Rows are points. Each copy is the shape, with its points in the same order, turned, moved and blurred by noise. Say if it was mirrored as well.

Shape (8 x 2):
[[ 33  20]
 [-43 -29]
 [ 13  -8]
 [-20  15]
 [  4 -18]
 [ 38 -33]
 [-54  21]
 [ 16 -27]]
Copy 1 (8 x 2):
[[-38 -11]
 [ 36  30]
 [ -7  -8]
 [ -6  33]
 [  7  -7]
 [  2 -37]
 [ -2  64]
 [  5 -18]]
Copy 1 is: mirrored
Copy 2 (8 x 2):
[[ 34 -18]
 [-49  -6]
 [  3 -14]
 [ -7  22]
 [  0 -25]
 [  3 -52]
 [-27  48]
 [ -2 -31]]
Copy 2 is: only turned
Copy 3 (8 x 2):
[[-35  18]
 [ 45 -24]
 [-13  -9]
 [ 16  16]
 [ -2 -19]
 [-37 -38]
 [ 51  28]
 [-15 -27]]
Copy 3 is: mirrored
Copy 4 (8 x 2):
[[ 33 -41]
 [-18  27]
 [ 22  -9]
 [-15 -18]
 [ 21   2]
 [ 57   2]
 [-47 -19]
 [ 31   7]]
Copy 4 is: mirrored

Shape:
[[-16  15 -19 -51]
 [ 19  -4   8  -8]
 [-11 -22  -7 -15]
 [ 28 -29 -35 -27]
 [-34  13  -7  31]
 [ 42  61 -40  41]
 [  9   7  24  -2]]
Copy 1:
[[-37 -36  36 -17]
 [-18   6 -13 -14]
 [-41   1   5  10]
 [-56  25  13 -32]
 [ 10   8  21  37]
 [ 54  40  38 -43]
 [ -3  -7 -19  -8]]
Copy 1 is: only turned
Copy 2:
[[ 40   2 -31   8]
 [-13 -16  12   6]
 [ 10 -11   3  28]
 [ 17 -59   9  13]
 [ 13  35  44  17]
 [ 21  -5  63 -63]
 [-24   7   4   4]]
Copy 2 is: only turned

Shape, 13 rows:
[[-12  29 -30  18 -38 -15  11  29]
 [ 37 -27   3  32   5 -28  -9 -16]
 [-30 -31  19 -30  26 -52 -70 -34]
 [ 24  16  11  -7 -24 -42 -57  -9]
 [-32  28  18  30  19  11  16  37]
 [-53  -9 -39  11 -25  20 -19  17]
 [-42   9  18 -27   5 -40 -46  14]
 [-30  -1 -13  -3 -20   9  14  27]
 [ 15  -6   3  11  24  32 -24 -26]
 [-10  25 -44  10  26  13  17 -32]
 [ 37 -15 -27 -28  15 -25 -46 -29]
 [ -9  13  21 -17  -7  25  13  12]
 [ 28  -2 -14 -38   5   8 -45  33]]
Copy 1, 13 rows:
[[ 33   8  24  -1  36 -35  -2  -6]
 [ -2  38 -26   0  13  41  18   0]
 [ -3 -51  -3 -27  -5  85  14 -38]
 [  4  -9  28 -10  41  51  46   5]
 [ -1 -24  -4  25 -15 -40  -4   8]
 [ 50 -20   2 -28  -1 -30  17 -46]
 [  5 -59  32  -3  10  32   0 -24]
 [ 13  -4  18 -19   1 -33  -7 -30]
 [-20  -6 -42 -29   0   2  41  -1]
 [  9 -15 -56 -37  34 -27 -12   4]
 [-20  -3 -28 -35  56  47  35 -31]
 [-23 -11  18 -28  -6 -28   5  -1]
 [-34 -15   9 -12  40  -3  46 -47]]
Copy 1 is: only turned
Copy 2, 13 rows:
[[-32 -12 -39  33  23 -28  15   0]
 [ 40  13  -4 -16  12 -15  -6  31]
 [ 32  27  43  58  -2 -11 -71  56]
 [ 20  17 -38  33 -20  -8 -33  51]
 [-52  37   9  -6  19 -10  -1  -8]
 [-31 -18  24  53  19  -3  24   9]
 [-18  35   9  59  11  -9 -54  30]
 [-37 -18   3  26  30  -1   0   1]
 [ 17  10  35 -11 -32   8  -2   7]
 [ -2  -1  22  12 -25 -42   8 -38]
 [ 62   5   1  38 -23  -6 -32  10]
 [-41  -7   1  -2   4  12 -29  -7]
 [ 18   9 -14  44  -7  43 -26  -8]]
Copy 2 is: only turned
Copy 3:
[[ 17 -18 -23  32   4 -44 -19 -31]
 [-17  -9  -1 -26 -28  25  -2 -17]
 [-32  65  68   8 -68 -14  -3  -9]
 [-18  15  20  40 -40  18 -47 -11]
 [-26 -21  -2  26  27 -55  22  17]
 [ 50   0  25  31 -12 -55  22 -23]
 [-25  45  24  50 -38 -46  -3  -2]
 [ 23  13 -14  20   6 -48  10  -7]
 [  8  -4  47 -17   0   0   3  26]
 [  9 -13  39 -30  26 -47 -25 -16]
 [  7  24  35 -22 -54   5 -52   2]
 [ 10  22   0  15  30 -21   0  26]
 [ 26  13   7  13 -47 -20 -36  48]]
Copy 3 is: mirrored

Shape (12 x 9):
[[ 18  -4  -8 -61  23 -83   5 -21  -7]
 [ -3 -15   8  12  -9  -6  17  61 -14]
 [ 22  11   4  -5 -37 -18 -13   4 -50]
 [-32 -49  30 -14  11  19  18  44 -29]
 [  4 -24  -5  -9 -22 -62 -71 -13 -22]
 [  7  -5 -12 -31  30 -18 -22  14 -36]
 [ 10  33 -23 -16  27 -11  -2  54  37]
 [ 14   2  17 -21  25 -28 -15  13  17]
 [  3  22  -6   3  38 -43  14  13 -12]
 [-18  31  39  17   4  -7  33 -13  28]
 [-12  41 -59   4 -33  18 -23   1   9]
 [ 29  -2 -10  55  19  28  21 -11   3]]
Copy 1, 12 rows:
[[  7 -11  41  16  27  46 -10 -73  51]
 [ 21  45  -6  19  25   4  14  15 -28]
 [ -9  -5 -38  17  27  31  -7  18  19]
 [ 27  35   6  -1  -4  41  -9   1 -68]
 [-50 -12  39  32  15  50  -7  15  36]
 [-15  -1  16  17  41  22 -37 -24 -10]
 [  2  45  24 -11  41 -48 -19 -26   8]
 [  9  18  30  23   7  -5 -32 -22  17]
 [ 12  -6  18  32  39 -16   4 -36   3]
 [ 35  -5  -4   0 -33 -36  13 -12   8]
 [-56   5 -17 -44  23 -36   9   9  13]
 [-25  21 -46  41 -18 -40   4 -22 -21]]
Copy 1 is: only turned
Copy 2, 12 rows:
[[-25   0  28 -48  47  43  -7  26  66]
 [ -9  15   3  32  -2 -30 -49  30  18]
 [ 12  46  25   7  -6  16   5  48   4]
 [  6   6 -40  44   0  11 -77  17  18]
 [-47  56  -2 -17  41  39  21  21  -7]
 [-24  -1   3  21   0  37  -1  27  39]
 [-41  -8  21  13 -20 -36  -8 -13  63]
 [-30  -7   0 -25  -6   8 -11   3  38]
 [-28 -28  44   4   4   9 -17  14  26]
 [ 23 -20  31 -26 -16 -15 -43 -27   1]
 [  5  39  35  43   2 -18  34 -43  25]
 [ 26 -41   5  23  -2 -39  19   3 -14]]
Copy 2 is: mirrored
Copy 3, 12 rows:
[[ 45 -45  14  36 -82   3 -13  11 -15]
 [ 13  13  36  -1  28  17  30 -24 -27]
 [  5 -30   6 -20 -13 -37  26 -26   4]
 [-14  63  44  18   7  12  25  14 -22]
 [-50 -60  18  13 -53   7  -2 -27  -4]
 [  1 -26  18  18 -11  -3   9  31 -23]
 [ 40 -35  23  -7  32  47 -12  23 -39]
 [ 22 -13   6   8 -14  42  -6  10 -16]
 [ 43 -26  12  44   4  16   3  -4  -2]
 [ 42  23  -7   4  12  33 -26 -17  37]
 [  1 -44  22 -27  48 -25 -45  -4  -5]
 [ 19  20 -46  23  51  -5 -20 -21 -22]]
Copy 3 is: only turned
Copy 4 (12 x 9):
[[ 31  40 -20 -12 -69  46  18  35 -17]
 [ 23 -17  -4 -20 -20 -62  17  -2  -3]
 [ 16  15  -9  22 -44 -37 -34  20 -15]
 [ 25   4  17 -12 -17 -45  28 -26  55]
 [ 29  86  -8  -4 -13 -19 -16  14 -49]
 [ 41  26 -31  27 -31  -1  14  -6   5]
 [  9 -47 -20  -7  -8   9  44 -17 -38]
 [ -2  19 -13 -13 -16  20  19 -10 -22]
 [ 37  -4 -44 -27 -25  20   0   7  -2]
 [ -6 -23  15 -44  -6  26 -29  -3  13]
 [ 40 -29  18  27  33  -4 -25  26 -59]
 [-13 -23 -32  -6  37  -4 -17  32  30]]
Copy 4 is: only turned
